Each row of a before or after table is a point. One or more steps were done to the points. Then noise was added and the rows were shuffled. The steps act on columns, c1 being the first. What was done? A step turns or swaps two columns, mirrors them in a line or flattens them onto one, adds a multiple of one to another, or multiplies or shifts one. Angles are multiples of 10 degrees, from the lower column toward the higher: turns from -170 to 170, lines from 10 to 170 but not 90. Use the fewest steps. Two steps may share a column if one is a turn and the other turns, adds or multiplies; they go together, in the order done. Otherwise the lowest column goes first.

Before (8 x 2):
[[ 6.8  5.0]
 [-2.9 -2.1]
 [ 4.6  0.8]
 [-1.5 -1.5]
 [-9.1  1.4]
 [ 3.0  0.2]
 [-4.5 -1.2]
 [-4.1 -4.6]]
After (8 x 2):
[[-2.8  3.8]
 [ 0.1 -1.9]
 [-2.1  2.3]
 [ 0.7 -2.8]
 [ 7.5 -5.0]
 [ 0.0 -5.4]
 [-2.5  8.7]
 [ 2.4 -4.2]]
Steps: mirror c1 and c2 in the line at 70 degrees

Before (12 x 6):
[[-3.5 -0.6 -5.2 -7.2  0.1 -5.8]
 [-4.4  8.5  0.1  0.7  3.1 -0.8]
 [ 1.6 -2.1  0.9 -3.4 -3.9 -3.0]
 [ 0.9 -1.9 -7.1  2.5 -2.5 -1.9]
 [ 5.5  0.1 -7.1 -5.0  1.1 -3.3]
 [-0.7 -0.3 -2.4 -0.3  1.7  2.4]
 [ 3.5 -0.1  0.4 -3.6  3.2  1.4]
 [ 5.0 -1.6 -3.0  1.9 -1.9 -2.3]
 [ 0.3  0.9  4.5  1.2 -3.4  3.9]
 [ 2.1  2.5  1.9 -2.9 -5.0 -4.6]
 [ 0.5  5.4 -3.7 -1.7 -5.6 -3.7]
 [-2.7  4.5  2.3 -5.3 -3.7 -5.2]]
After (12 x 6):
[[ 5.1 -0.3 -0.6 -1.1 -6.1 -2.2]
 [-1.3 -5.3 -0.1 -5.8 -0.7 -3.7]
 [ 3.4 -1.1 -0.9  1.6 11.3  1.4]
 [-4.1 -3.3  7.4 -5.2  9.3 -5.1]
 [-3.2  1.8  0.7 -2.4 17.0 -5.8]
 [ 1.4  1.3 -5.2 -1.6 -8.0 -2.0]
 [-0.4  0.4 -4.7  1.6  2.1  2.5]
 [ 1.2 -3.1  6.4 -5.7  2.6 -4.6]
 [ 5.1 -2.1 -3.9 -0.7 12.6 -3.4]
 [-0.1 -0.9  0.5 -2.8 -5.5  3.9]
 [ 2.3  1.5  3.9 -4.9  4.7 -3.0]
 [-7.1 -6.4  0.9  3.0  0.9 -0.9]]
Steps: mirror c1 and c2 in the line at 170 degrees; add -1 times c6 to c3; turn c4 and c5 by -70 degrees; multiply c5 by 2.5

Before (13 x 11):
[[ -7.4  -3.2   0.8   6.0  -2.2  -6.7  -0.1   1.9  -3.4  -1.3  -1.4]
 [  0.3   1.8   0.2  -7.2  -3.8   5.0  -2.0  -8.0   7.3   2.1   1.1]
 [ -6.2  -4.1   0.5   1.4   1.8   2.8  -3.5  -1.8  -3.0   0.4   3.7]
 [  1.0  -4.4   5.4  -3.0  -2.3   5.3  -0.2  -0.5  -1.5   4.0   1.1]
 [  2.1  -2.2   0.3  -2.4   2.4   4.0  -0.7 -12.1   7.4   0.2  -2.8]
 [  2.3  -0.8   5.4  -4.2  -4.1  -1.5   1.1  -3.3   5.0 -10.7  -3.5]
 [ -0.8  -3.3   1.9  -6.2  -1.6   1.7  -3.4  -0.6  -4.5   1.4  -1.1]
 [ -0.5   0.0  -0.6   2.0  -3.1   2.9  -0.7  -0.1  -4.1  -0.4  -0.3]
 [ -1.7   1.6   1.5  -7.8   2.3  -0.7   1.3  -0.4  -4.3   2.4   2.4]
 [ -2.2  -1.9   0.1  -7.3  -1.6   2.2  -3.2   1.5  -3.2   2.1  -0.6]
 [  3.1  -2.6   2.6   7.1  -2.1   0.2  -6.3  -5.4   1.2   1.7   2.4]
 [  2.3  -2.8  -0.7  -6.5   4.0   3.6  -0.4   1.6   2.3   2.4   1.3]
 [  0.8  -4.7  -1.2  -7.2  -3.7   2.5   0.1  -2.8  -2.1   1.3   3.0]]
After (13 x 11):
[[  0.8  -3.0   8.7  -7.2   3.5   2.9   1.5  -2.8   1.6   0.7   3.7]
 [  2.3  -0.7   5.4  -2.0  -2.3   4.4  -2.9 -12.1  -6.8   0.2  -2.4]
 [ -2.1   2.2  -1.7  -7.2  -2.6  -0.1  -0.5  -0.7   5.3   2.5   3.7]
 [ -0.8   0.5   9.1  -6.3   1.4   1.7   9.7  -0.4  -2.1   1.4  -0.5]
 [ -0.7  -0.3  -0.7   2.1   3.4   3.0   3.9  -0.1   1.8  -0.6  -0.4]
 [  1.7  -2.0   5.2  -6.8  -4.3   3.4  -1.0   1.4  -2.7   2.4   2.6]
 [  3.5   0.9   9.0   6.9   2.1  -0.2  12.0  -5.6 -10.8   1.5   3.5]
 [ -7.7  -1.1   8.2   6.3   2.1  -6.6   2.3   2.3   2.6  -1.2  -2.0]
 [  0.4   0.6  -3.7  -8.0   3.8   4.8  -0.5  -7.9  -8.6   1.7   2.0]
 [  2.3   4.3   7.9  -4.5   4.3  -1.1  -5.5  -3.6  -1.8 -10.7  -8.6]
 [ -5.9  -1.6   9.4   1.4  -1.6   2.4   8.5  -1.4  -3.2   0.3   4.1]
 [ -2.1  -1.2   4.2  -7.0   1.7   2.4   8.1   1.7  -2.5   2.2   0.4]
 [  1.0   2.7  16.6  -3.3   1.9   5.4   1.4  -0.9   0.7   3.8   3.6]]
Steps: turn c2 and c3 by -60 degrees; multiply c3 by 2.5; multiply c5 by -1; multiply c7 by 2.5; turn c7 and c9 by 140 degrees; add 0.5 times c10 to c11

Before (13 x 18):
[[-7.3  2.5  4.6  1.0  1.5  0.6  6.3  4.0  5.5  7.0  4.1 -4.9 -4.6 -4.5
   5.7 -6.9 -2.0 -0.1]
 [-3.7  2.0  4.3 -1.4  2.7  4.1  4.2  3.8  3.0 -1.0 -2.7 -4.3 -3.9  2.0
   3.0 -2.5  1.0  2.0]
 [ 0.4  2.4 -4.1  2.9 -6.3 -4.7  1.4  0.0  4.7  1.2 -4.7  3.8  7.2 -4.3
   0.7  2.9 -6.2  3.0]
 [-1.2 -5.8  5.0 -0.3  4.0 -5.1 -4.2 -6.2  5.8  0.9 -4.9  6.3 -0.5  1.3
  -0.5 -3.2  1.4  1.4]
 [-2.1 -2.3  6.3  5.4  1.1 -1.2 -2.6 -4.9 -2.8  7.5  0.4  6.3  3.9 -3.0
   0.4  2.2 -2.8  3.8]
 [ 1.3  2.0 -1.8 -2.7 -7.7  3.3 -4.1  2.4  2.5  5.0 -1.4  1.2 -1.6 -4.0
  -2.5 -1.4 -5.4 -4.7]
 [-7.7 -5.5 -3.8  0.2 -5.5  5.6  6.7 -3.2 -2.0  0.8 -2.5 -5.4  5.0 -4.1
   6.4  3.4 -4.8  4.5]
 [-2.9  2.7 -1.9  7.6  3.3  2.5  3.8 -6.2 -0.8  0.0  0.1 -5.0 -2.8  4.5
   0.3  0.4  3.2 -5.2]
 [ 1.6 -4.5  5.9  7.0  1.4  0.4  6.3 -3.5  5.8  1.3  4.0  1.9  2.3  0.3
   1.3 -8.3  3.1  3.9]
 [-3.3 -4.7 -5.8 -2.7  3.2  3.3  3.7  0.3 -0.7  5.5 -0.3  4.2  6.4  5.6
   0.1 -4.9  4.3 -3.8]
 [-0.2  0.6  1.4  5.9 -4.1 -6.0  1.6 -4.0 -5.4 -2.0 -4.3  2.3  7.8 -3.6
   2.5 -4.7 -7.7  2.1]
 [-1.5 -0.9  2.3  6.2 -4.5 -4.2  3.0 -5.6  3.7 -0.4  4.2  3.6  0.4  6.1
   1.1 -1.8  1.6  0.4]
 [-1.3  0.5 -5.7  2.4 -0.1  5.2  2.5  0.8  0.2  1.5  1.0 -4.8  0.6  6.4
  -3.5 -4.6 -6.8 -4.6]]
After (13 x 18):
[[  0.2   2.3  -2.0   6.8   7.1   2.6   4.2  -6.3  -3.4  -0.2  -0.5  -2.5
   -3.3  -9.1   0.1   3.5   2.3   3.3]
 [ -5.3  -6.0   3.6  -0.6   0.7  -4.9  -3.8  -6.0  -1.3   0.4  -5.3   6.7
   -0.1  -1.4   0.1  -4.7   2.2  -1.9]
 [  1.1  -4.3  -6.1  -3.1   6.4   3.4   3.8  -0.2  -2.6   4.9  -0.7   5.9
    6.3 -11.0  -0.4  -0.6   3.8   1.0]
 [  2.3  -2.7   6.5   5.8  -1.5  -1.0  -1.5  -4.8  -2.6   8.0   0.6   1.2
    4.1   6.4  -0.1  -6.9  -3.0  -2.8]
 [  0.7  -0.2  -5.1   1.9   3.5   5.7   2.9   1.1  -1.0   1.6   1.3   0.8
    0.1 -12.3  -4.4   5.7  -6.8   2.8]
 [ -5.8   3.3   4.4   0.1   8.1   0.7   6.3   5.0  -7.2   6.1   4.1   3.3
   -4.8   7.2   6.1   7.4  -2.4   1.5]
 [ -1.9   2.2  -2.3  -2.9 -12.1   3.1  -4.4   2.3   1.2   4.9  -0.9   1.4
   -1.1   2.9  -2.2  -0.2  -5.1   5.7]
 [ -4.8  -4.9   6.2   7.3   7.8  -0.2   6.4  -3.7   0.9   1.2   4.4   8.0
    2.2   1.5   1.1   3.4   3.5  -3.6]
 [  5.5   0.0   1.7   5.8  -1.6  -5.8   2.0  -4.6   0.3  -1.9  -4.9   5.0
    7.8   6.7   2.2   0.2  -7.9  -1.4]
 [  1.3  -5.3  -3.5  -0.4   0.8   6.1   6.5  -2.8  -8.0   1.0  -2.1  -6.0
    4.9   8.1   6.7   3.1  -5.5  -2.8]
 [ -2.6   1.7   4.1  -1.1   6.4   3.8   4.7   4.8  -3.8  -1.3  -2.3  -0.1
   -4.0  -2.5   2.9   4.9   1.8  -2.8]
 [ -4.4   2.4  -4.2   3.2  -4.9  -4.1   1.7  -0.3   0.5   1.9  -4.9  -1.1
    6.7   8.7   0.7  -4.4  -5.4  -1.9]
 [ -4.3  -1.2   2.3   6.7  -1.6  -4.8   2.8  -5.7  -1.8  -0.6   3.9   3.9
    0.5  -9.0   1.3  -2.7   1.7  -3.6]]
Steps: turn c1 and c9 by 90 degrees; add 1 times c7 to c5; mirror c12 and c16 in the line at 150 degrees; turn c14 and c18 by -160 degrees; multiply c14 by 1.6

Before (10 x 24):
[[  1.8  -0.8   3.9   2.4   1.6   1.8  11.7  -2.9   4.9   2.0   3.5  -5.2
   -8.3  -3.8 -10.2   9.6  -2.7   2.1  -3.6  -4.1  -0.7  -3.8  -0.5  -1.2]
 [ -4.2  -4.1   4.3  -1.5   1.2  -5.3  -0.1  -2.1   3.7   2.8   4.7   5.9
    3.7  -3.9   4.7  -3.6  -2.2   1.9   0.0  -3.9  -0.8  -2.2  -1.9   0.2]
 [ -2.2  -1.1   5.0  -2.1   2.8  -1.4   0.5  -0.4   0.1   4.0   5.2  -0.9
   -2.2  -0.5   2.7   1.4   3.3  -0.4   3.4   0.3   1.5  -2.7  -2.4  -0.1]
 [  2.0  -3.0  -3.6  -2.5   1.0 -11.2   2.6  -3.4  -0.4   1.6  -1.2  -3.1
   -9.3  -1.3   0.7  -2.9  -3.8  -0.2   0.2  -3.5   0.1   0.9  -5.8  -4.7]
 [ -3.0  -4.7   2.7  -3.9   1.0  -0.1   1.5   3.6   3.7  -1.1  -0.8   7.7
   -9.3   1.8   3.5  -3.7  -1.3   3.1  -3.7  -2.2  -0.4  -0.6  -0.2  -0.1]
 [ -9.2  -2.1 -11.6   1.1  -4.4   0.4   5.1  -3.5   6.6  -9.3  -0.6  -2.2
   -9.2   1.7   2.9   1.4  -3.2  -1.7  -1.1  -2.0   0.1  -4.1  -2.5  -4.8]
 [ -3.4  -1.2  -2.8   2.3   1.6  -4.7   2.3  -3.1   2.8   4.4   1.4  -5.5
   18.1   1.7   1.8  -2.2   9.8  -4.9  -4.3  -1.7   1.3  -1.6  -4.8  -2.8]
 [ -6.6  -2.2  -3.7  -2.8  -2.3   1.9   0.8  -2.0 -16.0 -11.1  -1.8  -4.0
   -5.7  -2.5   3.9   0.6  -2.2   1.6  -3.1  -1.2   0.8  -3.8  -2.7   1.0]
 [ -6.6  -0.8  -0.9   0.1   3.8   2.6   1.8  -0.9   4.1   3.6   8.2   7.3
   -6.9 -12.0   1.3  -1.6  -0.9   3.1  -4.2  10.7   1.4  -3.2   0.4  -3.6]
 [ -9.0  -2.4   5.0   2.3   0.8  -3.9   2.0   6.5   3.7   3.1   0.8  -1.7
   -5.3   1.8   2.4  -2.2  -4.2  -0.4   1.0   0.1   6.0   2.0   0.2   2.3]]
After (10 x 24):
[[ -9.0  -3.3   5.2   2.1   1.0  -3.5   2.2   6.2   4.0   3.4   2.5  -0.6
    3.3   1.6   2.2   1.0  -4.7  -0.4   1.0   0.2   6.2   2.0   0.3   2.1]
 [ -6.4  -2.9  -1.0   0.1   3.8   2.9   2.0  -1.0   4.4   3.7  -1.7   3.1
    9.4 -12.1   1.5  -0.2  -0.8   3.4  -4.1  10.7   1.6  -3.0   0.3  -3.5]
 [  2.1  -4.6  -3.4  -2.6   1.2 -11.2   2.5  -3.7  -0.5   1.8   5.9  -1.0
    3.4  -1.0   0.7   0.9  -3.4  -0.4   0.2  -3.6   0.3   1.4  -5.7  -4.5]
 [ -9.2   1.5 -11.5   1.0  -4.2   0.7   4.9  -3.5   6.2  -9.3   5.3  -1.1
    3.7   1.6   2.9   2.6  -3.5  -1.4  -1.2  -2.1  -0.3  -4.0  -2.6  -5.2]
 [ -6.7   0.0  -4.0  -2.8  -2.1   1.8   0.6  -2.0 -16.2 -11.0   4.2  -1.4
    1.1  -2.4   3.9   2.0  -2.4   1.5  -3.2  -1.2   0.7  -3.5  -2.9   1.1]
 [ -4.5  -5.5   4.2  -1.8   1.4  -5.5   0.0  -2.1   3.9   2.9  -4.7   2.6
    2.0  -3.9   4.5   1.6  -2.2   2.4   0.0  -4.0  -0.7  -2.4  -1.4   0.1]
 [  1.9   7.8   3.8   2.4   1.7   2.0  11.6  -3.0   5.0   2.0   2.1  -2.2
    6.3  -3.8 -10.2   5.8  -2.8   1.7  -3.7  -3.9  -1.0  -3.5  -0.4  -1.1]
 [ -3.4  -3.3  -3.0   2.2   1.5  -5.0   2.2  -3.1   2.8   4.4 -10.7  -2.1
   -7.2   1.5   1.6  -0.2   9.7  -4.9  -4.1  -2.0   1.5  -1.4  -4.9  -3.5]
 [ -2.4  -0.3   5.2  -2.0   2.5  -1.4   0.7  -0.4   0.3   4.0  -2.0  -0.3
    5.0  -0.3   2.5   1.6   3.2  -0.2   3.3   0.1   1.3  -2.6  -2.5   0.0]
 [ -2.9  -6.0   2.7  -4.2   0.9  -0.2   1.7   3.7   3.7  -1.1   5.4   2.7
    3.7   1.7   3.4   1.9  -1.5   2.9  -3.7  -2.0  -0.3  -0.8   0.1  -0.1]]
Steps: turn c2 and c16 by -60 degrees; add -0.3 times c5 to c2; multiply c13 by 0.7; turn c11 and c13 by 130 degrees; multiply c12 by 0.4
